Rows are points. The points of each table are mixes of a few directions, plus a little noise. Count the directions of each table, and those that both share. Where both have some left over, give the other angles between the two spaces (their principal angles), to ten degrees, smallest first.

First (6 x 2)
[[-0.47  0.27]
 [ 0.45 -0.26]
 [-0.41  0.24]
 [-0.11  0.06]
 [-0.15  0.08]
 [ 0.68 -0.40]]
Second (6 x 2)
[[ 0.17  0.10]
 [ 0.49  0.28]
 [ 0.30  0.18]
 [ 0.06  0.03]
 [-0.20 -0.12]
 [-0.82 -0.47]]
Directions: first 1, second 1, shared 0; angles 60

First (4 x 3)
[[-0.01 -0.30 -0.43]
 [ 0.10  0.49 -0.20]
 [-0.11 -0.20  0.88]
 [ 0.03 -0.01 -0.25]]
Second (4 x 3)
[[ 0.05  0.54  0.42]
 [-0.03 -0.37 -0.29]
 [ 0.04  0.39  0.31]
 [-0.05 -0.56 -0.44]]
Directions: first 2, second 1, shared 1

First (6 x 6)
[[-0.28  0.27  0.16 -0.41  0.09  0.08]
 [ 0.26 -0.26 -0.14  0.34 -0.10 -0.08]
 [ 0.56 -0.72 -0.13  0.04 -0.45 -0.16]
 [-0.44  0.36  0.32 -0.90  0.05  0.12]
 [-0.27  0.53 -0.14  0.79  0.50  0.09]
 [ 0.16 -0.17 -0.07  0.14 -0.08 -0.04]]
Second (6 x 6)
[[-0.20  0.12  0.19 -0.59 -0.05  0.05]
 [ 0.00  0.00  0.00  0.01  0.00  0.01]
 [-0.06  0.04  0.05 -0.17 -0.01  0.02]
 [-0.31  0.19  0.29 -0.92 -0.06  0.08]
 [ 0.08 -0.05 -0.07  0.21  0.02 -0.02]
 [ 0.50 -0.32 -0.47  1.46  0.10 -0.13]]
Directions: first 2, second 1, shared 1

First (9 x 9)
[[-0.06 -0.27 -0.49  0.05  0.33  0.21  0.84 -0.29  0.65]
 [-0.25 -0.49  0.66  0.17  0.05  0.17  0.47 -0.01 -0.29]
 [-0.20 -0.28  0.13 -0.35  0.08  0.03  0.01 -0.23 -0.40]
 [ 0.21  0.40  0.76  0.69 -0.28 -0.03 -0.44  0.57 -0.48]
 [ 0.20  0.34 -0.34  0.08 -0.10 -0.12 -0.25  0.15  0.38]
 [ 0.12  0.34  0.09 -0.10 -0.18 -0.16 -0.66  0.15 -0.38]
 [ 0.11  0.23 -0.36  0.36  0.58  0.39  0.54 -0.31 -0.36]
 [ 0.03  0.01 -0.12 -0.08 -0.16 -0.13 -0.10  0.10  0.41]
 [-0.16 -0.27 -0.34 -0.83 -0.29 -0.34 -0.40 -0.13  0.46]]
Second (10 x 9)
[[ 0.03 -0.12 -0.34  0.27 -0.22 -0.05 -0.01  0.27 -0.02]
 [ 0.65 -0.36 -0.03  0.37 -0.13  0.00 -0.28 -0.39  0.12]
 [-1.23  0.47  0.33 -0.61  0.69  0.00  0.14  0.34 -0.14]
 [ 0.21 -0.01  0.09  0.24 -0.27 -0.20 -0.04 -0.33 -0.01]
 [ 0.42 -0.22 -0.08  0.49 -0.41 -0.17 -0.17 -0.34  0.03]
 [ 0.24 -0.22 -0.27  0.49 -0.54  0.16 -0.18 -0.21  0.05]
 [-0.54 -0.04  0.17 -0.38  0.77  0.36 -0.19  0.19  0.06]
 [ 0.08  0.34 -0.13 -0.70  0.13  0.01  0.66  0.72 -0.11]
 [ 0.58 -0.22 -0.03  0.43 -0.19 -0.52 -0.09 -0.15  0.04]
 [-0.48  0.35  0.30 -0.57  0.20  0.40  0.17 -0.10 -0.02]]
Directions: first 4, second 5, shared 0; angles 60, 70, 90, 90

First (11 x 11)
[[ 0.05  0.10  0.87  0.13  0.07  0.32  0.12  0.18  0.23  0.47 -0.66]
 [ 0.04 -0.46 -0.02 -0.05 -0.09  0.40  0.11  0.52  0.11  0.42 -0.63]
 [ 0.11 -0.75 -0.70 -0.22 -0.07  0.53  0.15  0.27  0.11  0.21 -0.78]
 [-0.09 -0.08  0.68  0.15 -0.17  0.09 -0.02  0.92 -0.02  0.59 -0.12]
 [ 0.03  0.43  0.24  0.05  0.18 -0.14  0.01 -0.67  0.08 -0.28  0.11]
 [-0.16 -0.17 -0.43  0.01 -0.28 -0.40 -0.22  0.79 -0.39 -0.02  0.94]
 [-0.03  0.29 -0.37 -0.03  0.07 -0.39 -0.11 -0.56 -0.15 -0.52  0.65]
 [-0.10  0.68  0.75  0.21  0.07 -0.42 -0.12 -0.16 -0.09 -0.11  0.62]
 [ 0.05  0.00 -0.11 -0.04  0.07  0.06  0.04 -0.28  0.06 -0.10 -0.14]
 [ 0.05  0.13 -0.19 -0.04  0.13 -0.05  0.03 -0.54  0.04 -0.29  0.02]
 [ 0.07 -0.18 -0.74 -0.17  0.06  0.03  0.04 -0.47  0.00 -0.36 -0.02]]
Second (11 x 11)
[[ 0.31  0.28 -0.42  0.15  0.40 -0.15 -0.21 -1.41  0.51 -0.34 -0.54]
 [-0.02 -0.20  0.01  0.16 -0.18 -0.16 -0.23  0.80 -0.05  0.39  0.16]
 [ 0.03 -0.27 -0.25  0.00 -0.08  0.06 -0.05  0.31  0.01  0.16 -0.13]
 [-0.11 -0.11  0.35 -0.11 -0.10  0.27  0.23  0.42 -0.13  0.17 -0.10]
 [ 0.03  0.69  0.20 -0.12  0.36 -0.07  0.23 -1.54  0.07 -0.76  0.11]
 [ 0.03 -0.13  0.24  0.02 -0.01  0.24  0.07  0.23  0.11  0.28 -0.43]
 [-0.12  0.05  0.28 -0.14 -0.05  0.16  0.23  0.11 -0.17 -0.06  0.11]
 [ 0.02 -0.39 -0.19  0.28 -0.27 -0.26 -0.42  1.18  0.00  0.62  0.14]
 [-0.14 -0.35 -0.42 -0.34 -0.16  0.26  0.30  0.27 -0.34 -0.22  0.22]
 [ 0.16  0.35 -0.22  0.29  0.18 -0.53 -0.42 -0.62  0.24 -0.17  0.21]
 [-0.18  0.08  0.42 -0.17 -0.09  0.18  0.30  0.25 -0.27 -0.06  0.24]]
Directions: first 3, second 4, shared 3

First (10 x 14)
[[ 0.11  0.11 -0.07  0.03  0.03  0.00 -0.28 -0.10  0.05 -0.17  0.10 -0.09
   0.06 -0.04]
 [ 0.06 -0.02 -0.26  0.06  0.04  0.10 -0.01  0.03 -0.03  0.15 -0.02 -0.08
   0.02  0.06]
 [ 0.26  0.63  0.76  0.47  0.46 -0.41 -0.43  0.17 -0.04  0.18  0.20  0.19
   0.21 -0.16]
 [-0.49 -0.94 -0.92 -0.96 -0.86  0.58  0.48 -0.41  0.15 -0.78 -0.28 -0.29
  -0.33  0.10]
 [-0.16  0.14  0.80  0.13  0.13 -0.28  0.38  0.19 -0.09  0.27 -0.09  0.38
   0.00 -0.05]
 [ 0.02 -0.33 -0.95 -0.37 -0.37  0.39 -0.27 -0.29  0.15 -0.49  0.03 -0.40
  -0.09  0.04]
 [-0.19 -0.12  0.19 -0.26 -0.20  0.00  0.08 -0.12  0.08 -0.34 -0.02  0.05
  -0.09 -0.08]
 [ 0.20  0.37  0.28  0.44  0.40 -0.19 -0.10  0.23 -0.11  0.51  0.08  0.12
   0.14  0.02]
 [ 0.56  0.59 -0.19  0.83  0.69 -0.12 -0.45  0.34 -0.19  0.93  0.23 -0.11
   0.29  0.12]
 [-0.45 -0.41  0.35 -0.43 -0.36  0.04  0.64 -0.08  0.02 -0.23 -0.22  0.22
  -0.21 -0.03]]
Second (10 x 14)
[[ 1.57  0.13  0.62 -0.18 -0.12 -0.54 -0.58  0.31  0.29 -0.13  0.03  0.05
  -0.19  0.44]
 [-1.02 -0.09 -0.42  0.12  0.06  0.35  0.37 -0.19 -0.18  0.04 -0.04 -0.02
   0.12 -0.26]
 [ 0.62  0.03  0.24 -0.08 -0.04 -0.22 -0.22  0.12  0.13 -0.04  0.01  0.01
  -0.07  0.17]
 [ 1.86  0.17  0.75 -0.23 -0.10 -0.65 -0.69  0.36  0.32 -0.10  0.03  0.06
  -0.22  0.52]
 [-0.85 -0.07 -0.35  0.09  0.08  0.29  0.30 -0.16 -0.14  0.05 -0.03 -0.04
   0.08 -0.23]
 [-1.24 -0.11 -0.52  0.14  0.08  0.43  0.44 -0.22 -0.22  0.09 -0.02 -0.04
   0.13 -0.34]
 [-0.96 -0.09 -0.39  0.10  0.07  0.33  0.35 -0.18 -0.18  0.07 -0.04 -0.01
   0.12 -0.26]
 [ 0.07  0.01  0.03 -0.01 -0.01 -0.02  0.00  0.01  0.00 -0.02  0.00  0.00
  -0.02  0.00]
 [-0.13 -0.01 -0.03 -0.01  0.01  0.04  0.05 -0.02 -0.02  0.02  0.00  0.00
   0.01 -0.04]
 [ 0.04  0.00  0.00  0.00 -0.01 -0.03 -0.02  0.00  0.00 -0.02 -0.01  0.00
  -0.01  0.02]]
Directions: first 3, second 1, shared 0; angles 60

First (8 x 18)
[[-0.06 -0.35 -0.16 -0.35 -0.21  0.57 -0.13  0.31  0.21  0.11 -0.36 -0.27
  -0.03  0.11 -0.13 -0.24 -0.08 -0.38]
 [-0.14  0.26 -0.34  0.59  0.41 -0.57  0.29 -0.64 -0.19 -0.32  0.15  0.33
   0.19 -0.38  0.43  0.49 -0.09  0.42]
 [ 0.24  0.41  0.70  0.14  0.06 -0.62 -0.03  0.02 -0.26  0.09  0.63  0.25
  -0.13  0.19 -0.22  0.02  0.24  0.37]
 [ 0.09 -0.26  0.23 -0.51 -0.33  0.53 -0.24  0.54  0.18  0.25 -0.16 -0.31
  -0.14  0.29 -0.36 -0.39  0.03 -0.40]
 [ 0.12  0.46  0.41  0.39  0.20 -0.78  0.13 -0.30 -0.30 -0.09  0.56  0.36
  -0.02 -0.02  0.04  0.24  0.17  0.52]
 [-0.15 -0.52 -0.44 -0.45 -0.25  0.86 -0.15  0.34  0.35  0.09 -0.63 -0.39
   0.01  0.04 -0.05 -0.27 -0.18 -0.57]
 [-0.07  0.36 -0.11  0.60  0.38 -0.71  0.27 -0.61 -0.28 -0.27  0.31  0.37
   0.13 -0.32  0.34  0.44 -0.01  0.52]
 [-0.07 -0.41 -0.28 -0.42 -0.25  0.74 -0.13  0.35  0.26  0.11 -0.49 -0.34
  -0.01  0.08 -0.11 -0.27 -0.11 -0.48]]
Second (10 x 18)
[[ 0.02 -0.06  0.07  0.18  0.02  0.12  0.02  0.03 -0.13 -0.02 -0.09  0.08
   0.10  0.06 -0.01 -0.05  0.14 -0.01]
 [ 0.01 -0.06  0.04  0.13  0.02  0.08  0.02  0.03 -0.09 -0.02 -0.05  0.06
   0.08  0.05 -0.01 -0.03  0.09 -0.01]
 [-0.07  0.14 -0.14 -0.36 -0.06 -0.25 -0.04 -0.07  0.24  0.05  0.17 -0.14
  -0.23 -0.09  0.04  0.08 -0.26  0.03]
 [ 0.00 -0.01  0.00 -0.01  0.00 -0.01 -0.01  0.00  0.01  0.00  0.02  0.00
  -0.02 -0.01  0.00  0.00  0.00  0.00]
 [ 0.08 -0.22  0.22  0.59  0.10  0.39  0.08  0.09 -0.42 -0.07 -0.28  0.21
   0.35  0.16 -0.05 -0.14  0.43 -0.04]
 [-0.16  0.42 -0.44 -1.14 -0.19 -0.76 -0.16 -0.18  0.81  0.17  0.53 -0.43
  -0.70 -0.31  0.09  0.25 -0.86  0.09]
 [-0.17  0.46 -0.47 -1.25 -0.22 -0.82 -0.18 -0.19  0.89  0.19  0.58 -0.47
  -0.79 -0.36  0.10  0.28 -0.94  0.09]
 [ 0.01  0.01  0.00  0.01  0.00  0.00 -0.01 -0.01  0.00 -0.01  0.00  0.00
   0.01  0.00  0.02  0.00  0.01 -0.01]
 [ 0.05 -0.15  0.14  0.37  0.06  0.25  0.05  0.06 -0.25 -0.06 -0.17  0.15
   0.23  0.08 -0.02 -0.08  0.28 -0.02]
 [ 0.20 -0.56  0.57  1.50  0.25  0.97  0.19  0.24 -1.06 -0.20 -0.70  0.56
   0.93  0.44 -0.10 -0.35  1.12 -0.09]]
Directions: first 2, second 1, shared 0; angles 90

First (11 x 24)
[[ 0.23 -0.28  0.22  1.04  0.36 -0.32  0.02 -1.17 -0.06 -1.26 -0.19  0.05
   0.47  1.05 -0.02  0.18 -1.17  0.10  0.01 -0.05  0.16 -1.08 -0.01  0.51]
 [-0.08  0.12 -0.03 -0.41 -0.17  0.12 -0.03  0.38  0.12  0.43  0.01  0.07
  -0.15 -0.42  0.01 -0.06  0.49 -0.18  0.02  0.01 -0.04  0.54  0.09 -0.19]
 [-0.03 -0.04  0.00  0.00 -0.40  0.53 -0.11 -0.58  0.57 -0.37 -0.45  0.80
  -0.18 -0.46  0.02  0.27  0.93 -1.70  0.41  0.05  0.13  1.19  0.85 -0.01]
 [-0.26 -0.18 -0.65 -0.23 -0.16  0.76  0.15  0.59 -0.57  0.55  0.35 -0.10
  -0.84 -0.76 -0.12 -0.08  0.72 -0.26  0.31  0.15 -0.19  0.19 -0.06 -0.32]
 [-0.04 -0.01 -0.06 -0.05 -0.03  0.09  0.01  0.07 -0.05  0.09  0.04 -0.02
  -0.09 -0.10 -0.02 -0.02  0.10 -0.04  0.03  0.02 -0.02  0.05 -0.01 -0.05]
 [ 0.08  0.28  0.38 -0.32  0.06 -0.54 -0.09  0.27  0.31  0.30 -0.06 -0.14
   0.43  0.15  0.09 -0.10 -0.20  0.57 -0.34 -0.11  0.02  0.07 -0.15 -0.02]
 [ 0.07  0.13  0.24 -0.05  0.17 -0.44 -0.02  0.13  0.04  0.10  0.03 -0.24
   0.35  0.31  0.03 -0.08 -0.45  0.67 -0.27 -0.08  0.00 -0.35 -0.25  0.05]
 [ 0.06  0.01  0.13  0.13  0.11 -0.20 -0.01 -0.12  0.01 -0.15 -0.02 -0.07
   0.18  0.26  0.01  0.00 -0.32  0.25 -0.08 -0.03  0.03 -0.27 -0.09  0.09]
 [-0.05 -0.10 -0.21  0.09  0.04  0.19  0.06  0.05 -0.24  0.01  0.11 -0.07
  -0.22 -0.07 -0.06 -0.01  0.01  0.02  0.11  0.05 -0.05 -0.17 -0.06 -0.03]
 [-0.16 -0.19 -0.53 -0.06  0.03  0.45  0.16  0.53 -0.67  0.43  0.43 -0.33
  -0.60 -0.38 -0.11 -0.12  0.17  0.30  0.15  0.11 -0.18 -0.35 -0.31 -0.19]
 [ 0.15  0.27  0.55 -0.14  0.03 -0.62 -0.13 -0.12  0.54 -0.07 -0.27  0.06
   0.64  0.36  0.11  0.01 -0.30  0.25 -0.32 -0.13  0.11  0.16  0.05  0.11]]
Second (11 x 24)
[[ 0.16 -0.02 -0.24  0.40 -0.23  0.14 -0.10 -0.03 -0.52 -0.18  0.14  0.12
  -0.58 -0.51 -0.03 -0.10 -0.16  0.15  0.01  0.12  0.01 -0.22 -0.31 -0.40]
 [-0.58 -0.23  0.25 -0.63  0.42  0.28  0.47 -0.10  0.48  0.46 -0.31 -0.02
   0.73  0.67 -0.45 -0.04  0.45 -0.05  0.08 -0.44  0.22  0.13  0.23  0.56]
 [-0.20 -0.04 -0.27 -0.46 -0.15  0.44  0.06  0.47  0.06  0.47  0.13  0.01
  -0.33 -0.51  0.07  0.05  0.80 -0.70  0.23  0.08 -0.18  0.69  0.33 -0.10]
 [ 0.41  0.37  0.07 -0.03 -0.35 -0.41 -0.43  0.35  0.17 -0.04  0.16 -0.01
  -0.23 -0.52  0.52  0.15  0.00 -0.30 -0.11  0.32 -0.28  0.53  0.12 -0.33]
 [ 0.02 -0.42 -0.45  0.80  0.21  0.30  0.16 -0.40 -0.77 -0.60  0.31 -0.21
  -0.39  0.27 -0.13  0.05 -0.62  0.17  0.24  0.14 -0.07 -1.07 -0.28  0.12]
 [ 0.16  0.00  0.28  0.36  0.23 -0.43 -0.02 -0.40  0.03 -0.43 -0.06 -0.12
   0.42  0.62  0.03  0.00 -0.74  0.48 -0.18 -0.07  0.08 -0.63 -0.15  0.22]
 [ 0.21  0.40  0.29 -0.53 -0.18 -0.44 -0.31  0.47  0.69  0.28  0.01 -0.07
   0.26 -0.24  0.54  0.19  0.35 -0.54 -0.13  0.16 -0.26  0.96  0.44 -0.03]
 [-0.48 -0.29 -0.35 -0.03 -0.15  0.92  0.40 -0.16 -0.70  0.39 -0.19  0.45
  -0.55 -0.49 -0.81 -0.42  0.58  0.50  0.16 -0.32  0.47 -0.21 -0.51 -0.40]
 [ 0.29  0.41  0.31 -0.08 -0.35 -0.45 -0.30  0.07  0.17  0.10 -0.18  0.27
   0.00 -0.43  0.09 -0.12 -0.08  0.36 -0.35  0.00  0.12  0.35 -0.23 -0.44]
 [-0.01 -0.18  0.07  0.29  0.40 -0.16  0.15 -0.33  0.07 -0.41  0.05 -0.31
   0.40  0.79  0.05  0.13 -0.54  0.07  0.04 -0.03 -0.07 -0.64  0.07  0.47]
 [ 0.00  0.04  0.12 -0.11  0.11 -0.16  0.00  0.02  0.27  0.00  0.00 -0.16
   0.30  0.26  0.17  0.12 -0.04 -0.18  0.01 -0.01 -0.09  0.09  0.21  0.24]]
Directions: first 3, second 4, shared 2; angles 70
